Every row gives one point. Before rounding, the points of a table are all equally far from one centre. They may lie mostly on one side of it. Where is the centre, to within rounding?

Points:
[[-26 -26]
 [-22  47]
 [-37   5]
 [-26  41]
 [-34 -11]
 [-36  -4]
 [-28  39]
 [-35  21]]
Centre: [22  8]

Points:
[[ 15  30  27  64  15  -8]
 [-36 -33 -20   3 -16  37]
 [-52  24  24 -17   3  32]
 [-59  41 -28   7 -22  20]
 [-67 -20  -4  49   1  27]
 [ -1   9  37   7  45  29]
 [-43  28 -36 -25  -1  12]
 [-58 -12  -2   2  45 -10]
 [  1 -26 -12  13  19 -41]
 [ 11  12  28   8  48  27]
 [-43  19 -28  -9  40  35]]
Centre: [-19  11  -3  24   5   6]

Points, 18 rows:
[[ 12  -9  -8  25  39  39 -33 -13  24  33 -10  -1]
 [ -3  -5  17  21  26   2  32  20  20 -51  58 -43]
 [  9  42  25  53  33   2  25 -38  21 -11  35 -32]
 [-27  -6   9  64  48  -7  -3  -9  61 -16  16 -29]
 [  5  -8 -36  73  32  32  19   3   7 -56   3  -2]
 [ 34  -9 -50  39  49  20  14   6  -7  16 -15 -44]
 [ 77  -9 -29  19  64 -21   1  -2 -10  10 -33 -17]
 [  7   9 -24  48  53  39  32  25  35  -5  15 -26]
 [ -4 -25 -18  47  57  11  37 -19  19  -8 -16  47]
 [ -1  -4  47  19   2   3  32 -25  21   7 -19 -20]
 [ 18 -19 -28  28  62  -4 -12  26  65  18  -2  -6]
 [ 31 -16 -30  22  78  29  38  20  46 -16 -13   0]
 [ 11  19 -26  50  43   8  32   8  54 -24 -14 -44]
 [ 41   0   8  28  11  11  10  40  -7  28   3 -25]
 [  4   7 -18  -6  -2  25  34 -23  -5 -43   7 -39]
 [ 14 -15  34  47  50  32  42   1  41  11  -5   6]
 [ 15 -28   7  41  39  22  47  27  35  15  36 -15]
 [-22  10  37  41  25   8  43  -2  -6 -28   2  19]]
Centre: [ 23 -12  -1  23  42 -10   5 -11  10 -21  10  -9]

Points:
[[  8  -4  -4  -4 -34   1  -9 -42 -66  -7  -6 -52  -3 -64  -4  18 -11   2
   16 -44]
 [ 70  23  22  -6 -14  37  31 -33 -44 -18  -3 -37  -7 -43  46  -9  21  -6
  -49   2]
 [ 37  32 -11  25 -10  57 -15 -44 -31  16   5 -58 -11 -51  25  15 -20   9
  -29 -13]
 [ 35  10   1  21 -36  30   7 -28 -63 -40   0  -8 -20 -46  60   3   1 -34
  -10 -42]
 [ 20   0 -27 -16 -40 -21  33 -17 -78 -14 -12  -4 -23 -35  -1 -13  16  17
   15 -15]
 [ 63  15  -8  -4 -40  -4  17 -37 -35 -56  33 -12 -21 -51   8  33  25 -22
    0  -3]
 [  2 -10 -29 -35 -11  -5  10  39 -46   8  12  -9 -38 -32  35  34  15 -19
   -1   2]
 [ 47   4 -16 -19  -4 -13   8 -46 -26 -21  32 -30 -15 -43  -5   9  -7 -46
  -23 -51]
 [ 17   7  10  -5  -3  30   3 -35 -27  18  17 -26   7 -46   2  20  -6   9
   27 -73]
 [ 24  16   5  14  -9  -4  17 -45 -58 -10  26  -9 -39 -59  32  46 -17  -3
  -27 -50]
 [ -8  -6  25   5  -2  17  36 -36 -32   1  38 -37  -4 -20 -11  -4  37  -7
   -2 -27]
 [ 63  29 -19  18 -17  -2  28 -42 -14 -10  14 -23 -33 -46  43  18   2 -38
  -12 -23]
 [ 61   7 -11  12 -27  22  38 -44 -40   8  24  -7  17 -45  22  27  38  -1
  -21 -17]
 [ 48  22  53 -13   2  42   3 -35 -19 -25 -15 -21  16 -11  10  39  -3 -39
   19 -29]
 [ 54 -17   3  10  22   1   1 -60 -46 -64  53  31 -14 -48  31  -9  32  -5
  -23 -24]
 [ 56 -17 -32   3  15  23   2 -38 -42 -13   1 -26 -37 -15  12  26  35 -39
  -20 -22]
 [ 38  18  11  -4  10  29  42 -20 -44 -41  18 -24 -14 -52 -12 -16  16 -13
  -32 -13]
 [ 37  33 -10  31 -19   1  25 -48 -34 -31   9 -21  -2 -39 -10  18  27 -32
   13 -40]
 [ 35  22  -4  13  12 -24 -10 -68 -41  -7  32 -52  -1 -67  -7  41  27 -24
   17 -27]
 [ 40  13  -9  -1 -12 -14  -5 -26 -73   3 -16   1 -42 -19   0  52  50 -47
  -12 -30]
 [ 36  15   9 -22 -27  -6  39 -18 -52   8  19 -49 -24 -53   5 -12   7 -14
  -16 -28]
 [ 40  17  19  -5 -17  25  32 -46 -47 -36  50 -10   4 -49 -14  20  16 -20
   -1  -7]
 [ 58  -6 -17  41   0 -24   0 -55 -53 -28  35 -21   9 -78  45  26  28  -5
  -16  23]
 [ 33  15 -18  10 -13  27  10 -39 -40 -17  11 -56   4 -53  11  11   6  -9
    0 -54]
 [ 83  57  19 -32  -9 -24   6 -18 -21 -10  10 -21  37 -63  14  13  15 -30
   18 -35]
 [ 32 -15 -30  23 -16  11  20 -20 -34 -39  23 -36 -33 -44  14  10  -4 -18
   -3  -9]]
Centre: [ 21  25  15  -5   5 -15 -45 -24 -30  -5   4   7   1 -24  26  -3  13   5
 -10   5]

Points (31 x 24):
[[-13 -11  24  44 -44  80 -40 -42 -17  15  14  37   8   4  19  26  38 -15
   25  -6   8  26   8   3]
 [-31 -27  36 -31 -42  77   2 -67 -39  -3   0  22   5 -13  11  24  29   4
   42   9  28  10   4 -20]
 [-15  -6  29  25 -44  72 -17 -28 -51  10 -40  13 -20 -19  19  32   6  -1
   44  31  26 -18  21  -8]
 [ -1   0  47  40 -24  71  24 -69  -8  11 -63  35 -23 -30 -22  -3   0  -4
   37 -11  32  14  -2   7]
 [-23  -1  31  27 -42  46  -5 -42  44  37 -34  16 -12 -26  22  30  42  26
   21 -13  11  36   1  19]
 [ -4 -16  27  38 -27  72 -27 -44   5   3 -19  -3  -3 -35  26  -3  10  29
   42  14  10 -21  -6  32]
 [-37  -9 -11  34 -39  48 -26 -33  -4  11 -32  12 -33 -12  18  30  52 -20
   29 -16  55   4  38  -7]
 [ -4  -8  59  23 -39  54 -39 -38   9  19 -29   8 -31 -30   6  22  41 -27
   23   0   6  12   1 -17]
 [ 16  15  43  22 -30  45 -32 -64   1 -10 -58  26  -1 -36  18  18   8 -36
   25   0  11   7  20   9]
 [  0   3  12  10 -36  88  -5 -10  -4   2 -49   4   9 -11  35  -2   1 -33
   37  19  10  12  27 -13]
 [ -6  19 -28   5 -48  66 -53 -30   8  14 -37  18 -18 -27  14  14  18 -26
   42 -10  25   7  13 -29]
 [-30  -7   9  31 -18  71 -32 -24  -1  14 -31   4 -33   5 -13  18   6 -40
   52  16  23 -34  -2 -10]
 [-18  -1  34  25   6  85 -36 -21 -25  27  27  25  22 -29  -5  -2  20  28
   47  -6  30   3  31  22]
 [ 11 -14  35   2 -20  94 -26 -18   6  48 -34   5  -3 -35   6  -2  22   4
   51 -10  17  16  -2   4]
 [ -6  24  26  29 -44  47 -27 -26  -7  18  12  30  22 -16   9  31  37   2
   57 -34 -11  29  18  -3]
 [  4   8  31  32 -55  58 -18 -43  -9  26  -5  33 -19  -1  13  11  34 -23
   59  12  14 -28  16 -16]
 [-14  -6  22  -6 -27  88  -3 -14 -15   7 -39  16 -23 -42  18  -5  39  14
   57   2  21  -8  -8 -22]
 [  1  15  25  37 -34  66   7 -47  10  39 -10  16   3 -24  30   2  19  21
   17 -38  -4 -27  24 -24]
 [  0 -31  22 -10 -59  66  -5 -56   6  -4 -12  42   3 -25  18  14  42  19
   39  -8  61  16  14 -11]
 [-28  14  17  52 -48  74 -31 -40   2  34 -37  38  -8 -15   8  -1  19 -15
   30  12  19 -27   0 -14]
 [-54  30  19  11 -54  29 -41 -22  15 -14 -55  50 -36 -26  -1  17  15  23
   16 -21  26   7  44  14]
 [-27 -13  49  26 -51  69 -19 -47 -27   3 -17  24 -17  -1  23  35  50  15
   43   0   7  11  26  -4]
 [ -2 -22  18   4 -28  43 -31 -29  44  59 -37  16 -27 -20 -10  10  55  15
   19   9  20  -5  29 -15]
 [  3  10  22  12 -45  82 -13 -22   8  28 -31  22 -16 -40  20   3  22  14
   67 -11   5  -5  -6   0]
 [ 11 -14   5  35 -17  56 -47 -17  -4  23 -50   1 -14 -12  22 -12  21  35
   60  24  26  -7  40   7]
 [ 20  -9   1  17 -12 109   4 -34  14  30 -27  13   8  14 -24  -6  13   2
   26  -4  38   6   8  17]
 [-15  -9  61 -14 -42  60 -10 -40  11  26 -24  -5 -14 -51   1 -19  31  -9
   49   7  11  13   4   2]
 [ 14 -27  31  22 -30  65  -4 -29  10  18 -56  30 -10 -13   2   9  57 -14
   32 -14  41   2 -13  14]
 [ -9  -7  29  46 -71  53 -21 -40  -6  38 -12  26 -30 -20   7 -14  53  23
   25  -9  33  18  16  18]
 [ 13  30  30  18 -32  61 -38 -55   0 -21 -39  38  -5   8  34   5  29 -16
   22  21  36  -1   6  17]
 [  2   6  39  10 -41  40 -16 -50  -5  -7 -40  47 -21 -22  22   2  57  12
   55 -14 -25  16  21   7]]
Centre: [-18  -7  10   0  -9  21 -11 -31 -12  14 -16  31 -11   2  -1  -7  -5  10
  16  -7  18  14  12  -2]

Points, 27 rows:
[[ 20 -10  16  38  14 -18  28  47  17  35 -17   2 -30 -55 -12 -45  28  17
   31 -18  31   9  -9 -33]
 [-14 -22 -12  11  -8  29   4  38   2  52  -2   5 -17 -39  33 -47  21 -11
   22   5 112   5  -5 -25]
 [-16 -21 -23  15 -16  33  32  34  28   9  29   3 -44 -34  27 -33  -8   6
   49 -32  42  48  -1  -6]
 [-11 -12  -3  10 -16  32  27  61  24  53  20   2 -16 -32  40   8 -14  18
    9 -45  45  53  -2 -24]
 [-29 -27  -8  24 -35  23  29  41  25  51  21   4 -44 -38  -5 -17  -2 -11
   37  -9  61  24   9 -31]
 [  0 -42  -8  -8 -15  16  10  82   2  61  20  13 -60 -41  14   9  24  32
   40  -6  44 -12  19 -29]
 [ -4 -58   2  22 -25  15  27  45  29  43   5  16 -19 -11   7 -30   6  16
   42 -38  45   2 -10 -57]
 [ 17 -37   0  16   2  16  27  41   2  41  14  16 -30 -64   3 -42  52  22
   48 -23  46  43  24 -44]
 [  4  -6   2  27 -10  48   4  62  24  34  29  23 -25 -26  13  -9   6  47
    6 -37  33  38   7 -14]
 [-10 -14 -11  20   5  45  31  32  12  33  14  25 -45 -62  14  12  -4  39
   11   2  62  25   5   0]
 [-14  -5  15  27 -41  27  25  44   6  32   8  10 -27 -51  21 -18   1  45
   14 -11  45   8  -5 -42]
 [-12 -18 -20  14  -1  10  33  59  10  46   2  16 -50 -17  -1 -31   4   4
   29 -12  52  33 -17 -42]
 [ -5 -25 -13  24 -24   9  28  39  28  42   5  35 -32 -60  11 -51   3  24
   45   0  35  36  -1 -20]
 [-14 -21  17  23   0  42  26  51   0  46  -4  29 -14 -47   7 -24  10   9
   11 -42  36  33 -19 -22]
 [-11 -23 -10  31 -17  21  11  54  15  68   9   5 -44 -37  -8 -37   3  31
    5 -36  37 -15  -6  10]
 [-20  -8 -24  31 -29  24  29  47  14  47 -27  -2 -28 -11  -1 -11  37  11
   47 -23  10  28  -4 -12]
 [ 12 -29   8  21 -16  32   6  42  40  55  33  15 -20 -50   5 -51 -23  20
   15 -16  30   1   1 -17]
 [ 60 -23   4  19  24   1   0  27  22  92  10  27 -36 -44  17 -36 -12  12
   48 -32  60  29  31  -7]
 [ -6 -47  -2  19 -14   3  15  58  17  15  38  15 -43 -34  15 -51  12  45
   31 -48  17  19   4  -2]
 [ -5 -39 -18  37 -33  14  27  27   1  36  -3  -9 -20 -28 -16 -38   5  45
   21 -28  36  15   1 -26]
 [-21 -10   1  11  -2  25  25  27  16  29   4   8 -20 -39  -8 -25 -24  35
   50 -26  35  34   3 -48]
 [-36 -14   0 -24  -3  24   4  27  26  46   7   8 -42 -38 -11 -67  15  39
   52 -34  22  30  18 -26]
 [  5 -22 -15   8 -19  35  31  63   2  27  -7  29 -46 -35  -8 -27   5  33
   14 -33  55  -2  12 -25]
 [ 22 -14  -4   6 -31  29  -1  44  10  53   4  -4 -31 -46  14 -20 -20  52
   40 -20  21  22 -20 -27]
 [  6 -13   7 -13 -27  16  19  70  25  42   3   7   2 -50  -8 -32  11  12
   56 -36  50  37  29 -18]
 [ -4 -34  -6  10 -17  37  26  55  21  39  12  -5 -51 -30  -2 -35  21  33
   48 -24  55   9  14  -8]
 [-51   5 -24  -3 -14   5  22  45 -10  43  15   9 -36 -44  -5 -23   6  21
   24 -21  57  48 -18 -10]]
Centre: [  6 -14  -7 -19  -3 -20 -18  -8  11  32   8  17 -19 -23  31   1  28  -2
  13 -26  34   3  20  -7]
